Each row of a before or after table is a point. One or more steps were done to the points. Then noise was added and the rows were shuffled. The steps act on columns, c1 being the first. Write out the steps. A step turns or swaps two columns, mirrors them in a line or flattens them onto one, adds a multiple of one to another, or multiplies or shifts one. Angles are multiples of 10 degrees, from the lower column toward the higher: turns from -170 to 170, lines from 10 to 170 but not 90. Use the fewest steps. Two steps may share a column if one is a turn and the other turns, adds or multiplies; they go together, in the order done. Otherwise the lowest column goes first.

Before (11 x 2):
[[-23 -23]
 [ 47   2]
 [ 10  16]
 [-19  -5]
 [ 60   4]
 [  0   2]
 [-29 -26]
 [ 11 -21]
 [-20 -37]
 [-11 -28]
 [ -2  11]]
After:
[[-18   3]
 [ -7   2]
 [ 58 -10]
 [ 46  -7]
 [-25   5]
 [  1   0]
 [ 14  -3]
 [  6  -2]
 [-16   4]
 [ -4   3]
 [-14   3]]
Steps: flatten c1 and c2 onto the line at 170 degrees

Before, 11 rows:
[[ -9 -18  -8 -11   3  -5]
 [ 24  -4   0  -3  26 -10]
 [-23  20  21  13 -35   5]
 [ -8   1  30  17 -37  17]
 [ 20  39  39 -18   0  -3]
 [-17  -3  35 -13 -20   7]
 [ 25 -13  11 -17  18 -30]
 [  9 -24 -10   5  38  -5]
 [  9  29  35  -6  26  -3]
 [ -2  26  25  21   5 -15]
 [-13 -18 -20   6 -11  12]]
After (11 x 6):
[[ 20  40  50 -19   1  -6]
 [-17  -3  35 -13 -19  14]
 [  9 -24 -17   5  38 -10]
 [ -8 -17 -14 -12   5 -12]
 [ 25  -5  -1  -4  26 -20]
 [-10   1  30  17 -36  33]
 [-12 -18 -27   6 -11  24]
 [-23  22  27  12 -35  10]
 [ 26 -12   7 -16  18 -60]
 [  9  29  45  -5  26  -6]
 [ -2  26  32  21   4 -31]]
Steps: add 0.3 times c2 to c3; multiply c6 by 2

Before (11 x 9):
[[-29 -22  -3 -15  25  32 -21 -23   9]
 [-16  11  15  25  24 -32 -25 -18  -6]
 [ 18 -17   6  -2   8  27  30   5  -8]
 [ 15 -20  37 -18 -23  -8 -17   3   0]
 [ -3   8  -1  -1  14   1  12  -8  16]
 [-35  -2  10 -17 -20 -13  -5   8  27]
 [-29  19   8  23  20  -8  30  39   6]
 [ 15 -53  27  10  22  24  60 -12  -3]
 [ -8  36  38  13 -25   8  44  26   0]
 [ 20 -17  24  41  23  10   2  -1  23]
 [-27 -15  -8   7 -47 -24   9 -17 -48]]
After, 11 rows:
[[-27 -14 -21  40  11  -9  30  45   5]
 [-29  25 -22 -24  -8  32 -21 -24  10]
 [ 21   3 -31  36 -24  10   2 -43  22]
 [ 16  28 -31   1 -46  23  59 -29  -2]
 [-27   6  45  -2 -16 -24  10 -38 -48]
 [-35  -9  15  -9 -14 -14  -6  30  26]
 [ 17  10 -10   1 -16  26  31  11  -9]
 [-16 -15 -28  14   3 -32 -27 -56  -6]
 [ 14 -11   9 -15 -45  -7 -17  23   0]
 [ -4  -3 -11  -3  11   0  11 -12  16]
 [ -9 -57  10  24 -12   9  45  32  -1]]
Steps: turn c3 and c5 by 110 degrees; turn c2 and c5 by 140 degrees; turn c4 and c8 by -30 degrees; multiply c8 by 2

Before:
[[ 28   7 -35 -24   8  10  29 -33 -30 -21   1  32  19  15]
 [-34  21  -5  14 -17 -11   6 -10 -39  19  -7 -11 -18  10]
 [-10   2  30  18   4 -35 -21  13  50  25 -29  -9  -6 -41]
 [-32  17 -16  -5 -42  -6  -9 -24  22   6  16  20 -38  23]
 [-35  33  12  -3 -30  -1  26  13  -2  60 -21  11 -26 -16]
 [ 25 -21 -42   5  48  38  -5  14   2 -16  16  21  21   2]
 [-24  -2 -11  11 -29  19  14 -34 -15  37 -42   6 -27   9]
 [-21  -4   9  31 -40 -20  41   7   6  27 -19   5 -29   5]
 [ 16 -10  15  13 -17   7 -41  17  17 -22   9  38  19 -28]
 [  9  -5 -14 -18   9  48   7  -7   3 -45  14  -6   0  -6]
 [ 32   1 -37 -21  14  33 -17  27   3 -42 -16   5  23  21]]
After (11 x 14):
[[-32   0  23   0 -43  -8  -9 -26 -12 -20  14  12 -11  24]
 [ 32 -24  29 -34  12  19 -16  26 -30  30 -14 -26  13  20]
 [  9 -14   8 -40  10  33   9  -7 -32  34  15 -31  -6  -6]
 [ 25 -42  17 -14  47  36  -5  11 -10  10  16  29 -14   2]
 [-24  -8   9  -1 -31  23  15 -34  35 -19 -42  21  -7   8]
 [-34  32  12  -1 -28   0  26  13  40 -43 -23   5  -3 -15]
 [ 26 -17  30 -27   9  -3  29 -31  10  35   1  -4  12  15]
 [ -9  21 -22  33   3 -21 -20  13 -22 -51 -27  17 -10 -40]
 [-34  12  20  14 -15  -2   6  -9  41  12  -8  11  -6   8]
 [ 16   4 -19   8 -17  12 -40  15 -27   8   8  58  31 -28]
 [-22   4  -9  37 -42  -2  41   6  12 -24 -20  50  -2   5]]
Steps: mirror c2 and c3 in the line at 20 degrees; add 1.5 times c4 to c12; turn c4 and c6 by 30 degrees; add -0.7 times c5 to c13; turn c9 and c10 by -140 degrees

Before, 11 rows:
[[ -3 -12  -5  28  -4 -10  -7  20  11  12  -1  25  18 -36  37  -9  60 -16
   26   7]
 [  4  -4  -5   3 -16  24 -15  40 -14  27  46  11  22  11   6 -30 -23 -32
  -38 -19]
 [-12  -2 -10  20  -5 -21   8  -5  14  37  29 -17  24   5 -11 -11  -2 -15
  -54 -16]
 [  6  12 -10 -35  19 -30 -14  57 -52  16 -45  42  22  -2 -29 -18 -30   5
  -31  17]
 [-15  14 -14  28   0  22 -10   6  27 -27   8   8  54 -20  50  27  56   8
   17   4]
 [ 11 -15  12  -2  43 -28 -21  39 -41  25 -28  35  57 -15 -21 -51 -46   9
  -45 -14]
 [-22 -21   7  45 -13   2 -17  -2   6 -20   6  31  19  22  46  15  33 -11
   20  13]
 [ 24  23  18 -28  -1 -50  -1  46 -35  38 -45  36  44   3  -7 -45 -58  32
  -17 -27]
 [  2 -12   9  -3  19  11  15  14  -9  22   8 -19  18  15  13  -8 -13 -54
  -31 -39]
 [-18  -7  14  11  12  -7  27  16  -8  -8  34  37  30  -8  36   8  46  11
    5  -1]
 [-20  -6  19 -13   6  18  -3  -7  41  21  37  10  13  -7 -11 -15 -23 -46
  -30 -18]]
After:
[[  4  -5  -8   3 -18  24   0  42 -14  26  47  12  23  12   6 -30 -24 -33
  -38 -19]
 [-18  -7  35  11  13  -9   4  16  -7  -7  34  36  29  -9  36   8  46  13
    6  -1]
 [-23 -21 -14  45 -13   3 -17  -2   7 -20   5  32  19  23  45  14  34 -12
   18  13]
 [  5  12   5 -35  20 -30  15  56 -53  16 -45  43  24  -2 -29 -18 -32   6
  -31  17]
 [  1 -12  23  -5  20  10   0  13  -5  23   8 -19  17  15  12  -7 -13 -55
  -30 -39]
 [-20  -5 -10 -13   6  18 -30  -7  40  21  36  10  13  -6 -11 -15 -23 -47
  -30 -18]
 [ 23  22  24 -28   1 -49  -7  44 -35  39 -45  37  45   3  -7 -45 -59  33
  -17 -27]
 [ -2 -14 -13  29  -3  -9  -2  21  11  13  -1  23  19 -36  37 -10  60 -15
   26   7]
 [-12  -3  -4  19  -5 -21   9  -6  13  36  28 -18  23   4  -9 -10  -1 -16
  -54 -14]
 [-17  14 -27  29   0  21   0   7  27 -27   9   7  54 -21  51  27  56   6
   15   6]
 [ 10 -15   6  -3  44 -29  -8  38 -40  26 -28  34  57 -15 -21 -52 -46  10
  -45 -14]]
Steps: add -0.5 times c9 to c7; turn c3 and c7 by -60 degrees

Before, 8 rows:
[[ -2 -14 -30 -27  39  13 -13  18  -2  -1  -8 -16  23   0 -26  -5  18  -3
    7  -5   7  -6   5  20 -21 -13  19  -9 -11   0  10 -18   9  -9   2   9
   18  -1 -16  16 -15 -24   3 -18 -15  12  23   4]
 [-10  -5 -28  10  27   7 -15  11  29 -18   6  10  22  38   3  -6  -7  24
    3  18 -30 -10  26  -6  33 -18 -23 -15  13  -3  -7  -8  -8  -9   0   0
    5  11  30 -21 -40   6  34 -22  20 -36 -10 -29]
 [  4 -11 -23   9 -16 -10 -20  12 -12   0  -6  -6 -27  33  15  23  21  -6
    5  -2 -10  22 -14 -13 -15 -12 -37 -14  17 -22  24 -20  -2  -5   9 -13
   10  11  25   5  17   5  32   2 -14   6  -2  24]
 [-15   8   2  14  -6 -21  -9  13 -13 -33  21  12 -12  28  21  11  -2 -36
   11  -7 -22   9 -13  14 -22  26  15 -14 -30  29 -22 -34   4  -4 -27  11
    8  16  13  -4 -22 -36  24   2  27  17  -2   2]
 [  6  14 -22   8  18  17 -23  13  -8  11  -2 -24 -10  -8  17   6  22  15
   12   9  14  -8  23   9  10  29 -22  19   9 -16  19   8   7 -24   4  -7
  -23  27  -2   1 -16 -21  19  -3   5 -16  -2  14]
 [ 29 -17  21 -14  -8   5 -12  27  21 -44  13  -8   5 -13 -19  -2  -3 -16
    9   1 -23  12   0 -20  33 -11  -6  12 -23   7  16 -24 -17  11   4 -26
   15 -18  -8   9  15   6   3  -9 -14  -9   2  22]
 [ 40  39  10 -38  13 -23  21  60  14   7 -23   2 -24  -6   1   9 -23 -31
  -24 -35  12 -22 -21  -6 -24 -16  -6   9  23   5 -12  15  15  17  26 -11
   -9 -19 -16 -27  19   5  -8  -9   0  16  -4 -17]
 [ -9 -16  22 -23   8  -8 -11  27 -23  -5  -5  14  15 -18  16   0  -5  24
  -32 -13 -24  -4 -25 -12 -14  13 -15  24 -12 -15   0 -17 -28 -16  20 -30
  -24   9 -15 -27 -21 -36 -11  -5 -14 -31 -16  11]]
After:
[[-10  -5 -28   0  26  12 -16  10  30 -19   7  10  23  37   3  -6  -7  24
   19  18 -30 -10  26  -5  32 -18 -23 -15  13  11  -7  -7  -9  -9   0   1
    6  -5  29  -4 -41   7  33 -22  22 -36 -10 -30]
 [ 28 -17  21  -5  -8 -10 -13  26  20 -44  14  -7   6 -14 -19  -1  -4 -15
    0   0 -22  11   0 -20  32 -11  -6  13 -23 -18  16 -24 -16  10   3 -27
   15   6  -7   3  15   6   3  -8 -14  -9   1  22]
 [ 40  39  10   0  14 -45  21  60  14   6 -23   1 -25  -5   0   9 -22 -31
    6 -36  12 -23 -21  -6 -25 -16  -7   8  23 -19 -11  16  15  17  27 -11
   -9   9 -16 -15  19   5  -8  -9  -1  16  -3 -17]
 [-15   9   2  10  -7   2 -10  14 -14 -33  20  12 -13  28  21  11  -2 -35
   10  -8 -23   9 -12  13 -22  27  14 -13 -30  -6 -22 -34   4  -4 -27  11
   10 -33  13   2 -22 -36  24   3  28  18  -1   2]
 [ -9 -17  22   0   8 -24 -11  27 -23  -7  -5  13  15 -17  17   0  -4  24
    1 -14 -24  -4 -26 -12 -14  13 -15  23 -12  16   0 -15 -29 -17  20 -29
  -24   5 -14 -17 -20 -37 -11  -5 -16 -31 -16  11]
 [ -1 -15 -30  -9  39 -17 -13  18  -3   0  -8 -16  23  -1 -25  -5  19  -4
   -9  -5   8  -6   4  21 -21 -13  19  -8 -12   0  11 -19  10 -10   2   9
   20   1 -15   6 -15 -23   3 -18 -16  13  23   4]
 [  5 -11 -23   6 -16   3 -19  12 -12   0  -6  -5 -28  32  15  24  21  -6
   -1  -2 -11  23 -13 -13 -14 -12 -37 -14  18  23  24 -20  -2  -5   8 -13
    9  10  25   3  17   6  31   2 -13   7  -3  24]
 [  6  16 -22  -3  18  15 -23  13  -7  11  -2 -23  -9  -7  18   5  21  16
    6  10  12  -8  24   8  10  30 -22  20   9  31  20   9   7 -23   3  -7
  -22  -5  -1   4 -16 -21  20  -2   4 -17  -2  14]]
Steps: turn c4 and c6 by 60 degrees; multiply c4 by 0.4; turn c19 and c40 by 50 degrees; multiply c40 by 0.4; turn c30 and c38 by -130 degrees
